Each point is reached from the start by the listed moves, each made once or not at all, plus a little noise. Say if it took an odd or an even number of moves. Then give how often each move was made.

Moves:
(1): [ 43 -14]
(2): [13 38]
Start: [ 9 21]
Points:
[54  6] => odd (1, 0)

Moves:
(1): [56 -6 -1  4 -3  6  5 -4 -7  7]
(2): [10 73 -4  4 10 -8 21  9  4 -6]
(3): [  4  -3  73 -11   6  -9   7   9   2   4]
(4): [-3 -5  5 57  0  5  1  5  7  1]
(5): [ 0 -4 -8 -2 48 -4 -5  4  2 -7]
(6): [-4  9  8 -2  3 58 -5 -4  5  4]
(7): [-3 -7 -2 -1  4  8 49  4 -4  4]
(8): [-3 -3 -3 -5 -5  8 -6 50 -6 -4]
Start: [ -9   2 -11  26   6  37   8  -6  28  -1]
Points:
[ 40 -13 -17  26   1  59  56  46  11   9] => odd (1, 0, 0, 0, 0, 0, 1, 1)
[-11  -2 -15  20   1  43   4  43  24  -3] => odd (0, 0, 0, 0, 0, 0, 0, 1)
[ 32  -7  -3  82   4 121  52  43  20  12] => odd (1, 0, 0, 1, 0, 1, 1, 1)

Moves:
(1): [ 78  21   9  -1  -1   0 -11   7  -3  11  -2   1   6   8]
(2): [-13  43  13  10  -4   5   5  -3   1   5 -12   0   2  -3]
(3): [ -6 -17  71   7   5  -3 -17  10   2  -2  -4   5  -9   1]
(4): [ 3 -3 -5 47  2 -4  3  0 -2 -4 -1 -2  2  9]
(5): [  4   0  -2   4  59   9   2  -2   0 -13   0  -5   1  -5]
(6): [ -1  -7   3   7  -1  56  -9 -12   0  -3   7 -15   2   3]
(7): [  8  -8   9  -5   1   2  62  -4  10   0 -10 -11   4   0]
(8): [-7 -5 -5  2  2  9  3 48 -1  5 -5  6  0 -3]
(9): [ -3  -4 -10  -2   6   0  -6  -3  67   3 -12   6  -1   1]
(10): [ -6 -10   4   0  13  -6  -4 -10   8  65   2  11 -17   3]
(11): [  2   9   9  -7   3  -3   9   6   9 -11  73   9   7   3]
(12): [ 17  -5   0  -3  -1  10   9  -5  -7  -6 -12  63   2  11]
Start: [-12 -24  17  22 -21  40   1  -6  21 -21 -19  13 -23  -3]
Points:
[ 67  17  40  83  62 113  -4 -29 103  25  22  79 -24  27] => odd (1, 1, 0, 1, 1, 1, 0, 0, 1, 1, 1, 1)
[ 47 -44  88  80  -7  32 -30  45  25  52 -33  31 -40  13] => odd (1, 0, 1, 1, 0, 0, 0, 1, 0, 1, 0, 0)
[ -2   1  33  69 -21  64  83  30  20 -22 -55  68 -15  11] => odd (0, 1, 0, 1, 0, 0, 1, 1, 0, 0, 0, 1)
[ 56   8  23  84 -10 117 -13  14  83  60 -53  87 -27  22] => even (1, 1, 0, 1, 0, 1, 0, 1, 1, 1, 0, 1)

Moves:
(1): [ 56  13   1   0  -3   9  -4   3   2  18 -11  -7  11 -13  15  12  -1  -2
  -2   7   9  -6 -13  16   1  -2]
(2): [ -4  45   2  -8   2   7  -2   1  -2   6   2  -4   0   4  -1  -4   4  -2
   9   0  -4  -1   1 -13   2  -4]
(3): [  3  -1  55   9   3  -1  12  -8   1  -3  -4   0  -1   6   3  -7  -4   7
  -8   5  -4   0 -12   4  -7   5]
(4): [  0  16  -6  58   8 -17  -6   0   4   0   1  -8   6   0   4   0   8  -2
   8 -10  10   8  -4  -6  -1  -9]
(5): [ 3 -3  4 -6 45 -1 -2  0 -9  2 -1  1 -2  1 -1  4  6  3 -1 -5  0  6  1  3
  6  0]
(6): [-5 -4 -1 16  5 48  1  1 -1 -6  9 -5  2 -3  2 -3 -8 -1 10  2 -2  2  0  0
  0 -4]
(7): [ 10   9 -10   2  -5   5  63   9   0  -9  -8  -5  -4   3   2  -5   4 -13
   1   8   1  -1   9   4  -6   2]
(8): [-3 -2  4  1  5 -1 -7 38 11  3 -4 -4 -8 -1 -6 -3 -5  0 -1  7  0  2  0  3
 -5  1]
(9): [ -2   2  -4   2   3   6   6 -11  64  -8   3  20  21   2   5   6  -1   3
  -1   4  -6  12   3 -11   8   8]
(10): [-18  -8  -5   3   2   6   5  -6   3  56   0   3  -6   6  11  -1   6  -6
  -1  -2   4  -8   6  -3 -10   6]
(11): [  8  -5  -1   6   2  -6   6   7   0   4  59   1   0   0  -4 -11  20  17
   0   9   0   0 -10   9   6 -14]
(12): [ -1  13  -3  13   0  -1   0   9 -16  -1   0  64   6  -1 -15  -7  -8  -2
  -2  11   1  -3  -4   8   1   5]
(13): [ -8  -2   3  -5   5  -1  10  10 -12   9  -2  -5  54   0  -3   1  -4   3
 -11   1  -8  -3   6   5   6  -8]
(14): [ 20  -6  -2  10  -4   4  -3   1  -6  -1   3   5   2  67   1  13   1  -2
   0  -7  -2  -7   9 -10  -2  -5]
(15): [-5  0 -6 -5  2 -5 -6 15  0 -9  1  9  1  3 51 -8 -1 12  2 -1 -1 -1 -3 -3
 -1  2]
(16): [-12  -3   0   4  -5   2   2   5  -4  -3   0   4   5  -3  -1  42   4   7
   5   6   2  -6  -4  -2  -9   1]
(17): [ -5  -3   1  -2  -5  -1   0   3   4  -7 -13   5  -1   0  -5  -1  45   3
  -3  -8   0  -2   5   6   7   6]
(18): [  3   0  -6  -2   0   4   6  -2  -3   1 -15   3  -4   4  -3  -6  -6  42
   1   3   5   5   5  -2   1  -6]
(19): [  4 -10   9  -5   3  -9  -2   6   0   7  -4   0   7  -3  -6  -5  -1  -3
  58   0  -3  -4  -1   2   4  -4]
(20): [-4 -5  1  3  1 -5 -6 -6 -7  2 -4 -3  4  5  5 -4 10 -3  0 46  1  6  1 -8
  4  6]
(21): [-3  1  5 -3  2  6 -3  1  5 -5  0  4  6  1  3 -4  4 -5 -4  3 50 -3 -4 -1
 -2 -4]
(22): [ -2   1   0   1  -6   0   4   3 -10   3   0   1   2   1   6   4   0  -8
   2  -6  -2  53   1   5  -2   2]
(23): [  9   2   8   1  -1   1  -4   4  -1  -4   5   0  -1 -13   7   5   2  -1
   0   6   3  -5  39  -6  -5  -2]
(24): [-8  8 -7  5 -4  3 -7 -7  4 -4 -2 -6  1  6  2  2 -3  5  3  8  7 -1  8 60
  7  3]
Start: [ 26   9  10   6   0  -4 -14 -17 -32   3 -20   8  12   1   4   5  10   2
  -8   7 -19  32   3 -17 -13   1]
Points:
[ 99  45  55  40  34  16  33  11 -53 -14 -33  74  40  62  76  53  16   9
 -13  51  48   1  32  59 -31   8] => odd (1, 0, 1, 0, 1, 0, 1, 0, 0, 0, 0, 1, 0, 1, 1, 1, 0, 0, 0, 0, 1, 0, 1, 1)
[ 50 -15  59  28  53  30  48  57 -49 -17   3   0  57  73  51 -22  69  68
  46  79 -20  28  62  50   1 -18] => odd (0, 0, 1, 0, 1, 1, 1, 1, 0, 0, 1, 0, 1, 1, 1, 0, 1, 1, 1, 1, 0, 0, 1, 1)
[ -7  75   6  64  20  -7 -32  44 -29  55 -20  71  15   6  49 -15  15   1
   4  13  38  27  -1 -30 -29  -2] => odd (0, 1, 0, 1, 0, 0, 0, 1, 0, 1, 0, 1, 0, 0, 1, 0, 0, 0, 0, 0, 1, 0, 0, 0)
[ 16  48  11  36   4  48  41  65 -20 -11 -23  88 112  74  46  31  11 -10
  62  83  10  79  17 -34 -15   2] => even (0, 1, 0, 0, 0, 1, 1, 1, 1, 0, 0, 1, 1, 1, 1, 1, 0, 0, 1, 1, 1, 1, 0, 0)
[ 16  61   9  96  10  35  -9   8 -13  10  -8  82 121  66   0  52   2  -5
  70   6 -36  88  11 -31 -11 -19] => even (0, 1, 0, 1, 0, 1, 0, 0, 1, 0, 0, 1, 1, 1, 0, 1, 0, 0, 1, 0, 0, 1, 0, 0)

Moves:
(1): [ 20  -2 -17   9   4  -6   7   7  -9  -6  -7   3  14   4  -9  -5  -8 -11
   0   8   4  -7  -4   2  -1   5]
(2): [-13  17  -5 -16  -4   8  12  22 -29   0  11 -26   4   1  -8   7  17 -23
 -13  -2  37  17   3  13   3  -1]
(3): [  9   5   9 -14 -16  30  -5   8  18   7 -13   0   3  21   8 -11  25   8
 -12  19 -12   3 -20   5 -19  21]
(4): [  4   6   1  38   2  -9   4  35   9   5   3  -4  -7   7  -1  13  12 -11
 -20 -12 -10  19   8   0  -7  -4]
(5): [-12   1   4  -6  24  -1   5 -14  -2   8  -5  -1  10   6 -19   8   0   3
  -5   1  -9  20  -3 -11   7  -1]
(6): [ -3  -8 -12  -3  11  -3   0 -10  -5  11  12  11  -6  -6  -4  -4  17  -3
   7   6   4  -3  12   4 -13  13]
(7): [-16   1 -11   3 -17  12  26  26 -11  14 -10  -2  -3 -16   5   0  -7   3
   9 -17  14   9   4  10  15  -9]
(8): [-12   3  14 -19  16   6  13  37  20  -7  20  20  14  17   1  -9  -2   4
  -7  15  23 -12 -19   5 -16   1]
(9): [ 19  23 -19  10   8  13  -3   7  39 -10  -3 -22  -1  -4  14   0  28 -14
  39   7   4  -4 -21  33  10 -10]
(10): [  1  -3 -16  10  -2 -15 -48   7 -16  29  -9 -18 -14 -13 -20  -8   1  -5
   7  32  -7  -5 -23 -21   3   0]
(11): [  8   3  -2 -11 -18 -15   2 -15  12   8  17  10  -1  -1  12  13 -17 -10
 -13  10   5   6  13  25  13   3]
(12): [  2  -8   4  -2   6   2   0  -9  -3 -13  -7   4 -18 -17 -17  23  -6  -1
  -1  10   5  -8 -18   8   5   8]
(13): [-20 -12   6   1  -5  12  -8  -5   3  16  15 -13  -9   2   9  25   4  -1
   1  13 -20 -14  12  -9  17 -18]
(14): [ -7   2   9   3  -5 -13   2  -7 -17   4  -4  -2   8   9  12  10   4  -6
  14   5   7  12  -6  15  -7  -6]
(15): [ 12  20 -18  -1  35  12  22  -4  -7  -5  19  -5 -19  -7  41 -16  -3  15
  -3  13   0   3   0  10   4   6]
(16): [ 37 -34   7 -13  22  10  -3  23  16   3  -1  -8 -16   7 -16  25  -5  -3
  -7   3  10   8  12 -17 -17   9]
(17): [-10 -10  -7   5  -7 -18  -3   3  19   1  -4  -7  12  -3  13  13   9  -1
 -21 -19  18  13  -8 -23  -5 -14]
(18): [  3  -4 -10   3  -5  -1   0   1  -2   0 -15 -10   0  -3  -1   4   0  11
 -16 -15 -12   5  17  21  -4  -1]
(19): [ 12 -21  22  11  -2   1  -2  14 -19   1  15   0   2 -27  -1   1  13  -1
  10  -2 -15   5 -14   4 -15 -10]
(20): [  4 -12   0  10   1 -14   8   2  -2  -8  -7 -16 -18   2 -11  -8   3   5
  -4  36  -5   4  -8   0  14  -6]
(21): [ -2  -4  -3  25  -2  -1 -17 -11  -3   2  -5  -7  19   1  24  -1   2  -8
  -1  15  17  27  34   3   2   7]
(22): [ -1  10 -18  -9  -7   0  -4   7 -10   4  -7  -1  -4 -10  -2   6   2 -30
  -3   7 -20   7  16   6  -8  -8]
(23): [ 13  18   9 -22  23 -22  -7  -6  -6 -13 -14   7  24  -2  11  22  20   2
  19  -2 -24 -19  16 -19  18 -15]
(24): [ -1 -20  35   1  25   7  14  -6  21   6 -26 -13  -2   1  12   0   1 -23
  -3 -10   6  -5 -12  12  -1  17]
Start: [ 28  23 -24 -12  22 -18  -2  28  -2 -39 -18   4  -9  31  19 -16  -4   4
   4  39  17  -5  -5  12 -12 -28]
Points:
[ 99  16 -32 -35  95  20  29  79  40 -47 -57 -42 -14 -11  56  54  69  27
  16  36  -5  33 -41  35  -9 -46] => odd (0, 0, 1, 0, 1, 0, 1, 0, 1, 0, 0, 1, 0, 0, 1, 1, 1, 1, 1, 0, 0, 0, 1, 0)
[ 38 -38 -14 -35 121 -44  14  82 -41  20 -14 -53  10 -12  63  95  33 -56
 -21 104  80  49  11  43  -8 -33] => odd (1, 1, 0, 0, 1, 1, 1, 1, 0, 1, 1, 1, 1, 1, 1, 1, 1, 1, 1, 0, 1, 0, 1, 1)
[ 59  36 -62 -17  48 -32  53  70 -16 -55   7 -62 -24 -35  73  58  47 -33
  28  95  38  -2 -29  64  62 -89] => even (1, 1, 0, 0, 0, 0, 1, 0, 1, 0, 1, 1, 1, 0, 1, 0, 1, 0, 1, 1, 0, 0, 1, 0)
[ 67 -14 -77  32  67 -32  52  91 -15 -26 -31 -14 -43   8  41  50   8  -3
 -34  21  55  49  12  43 -41 -23] => even (1, 0, 0, 1, 0, 1, 1, 0, 0, 0, 0, 1, 0, 1, 1, 1, 1, 1, 0, 0, 0, 0, 0, 0)
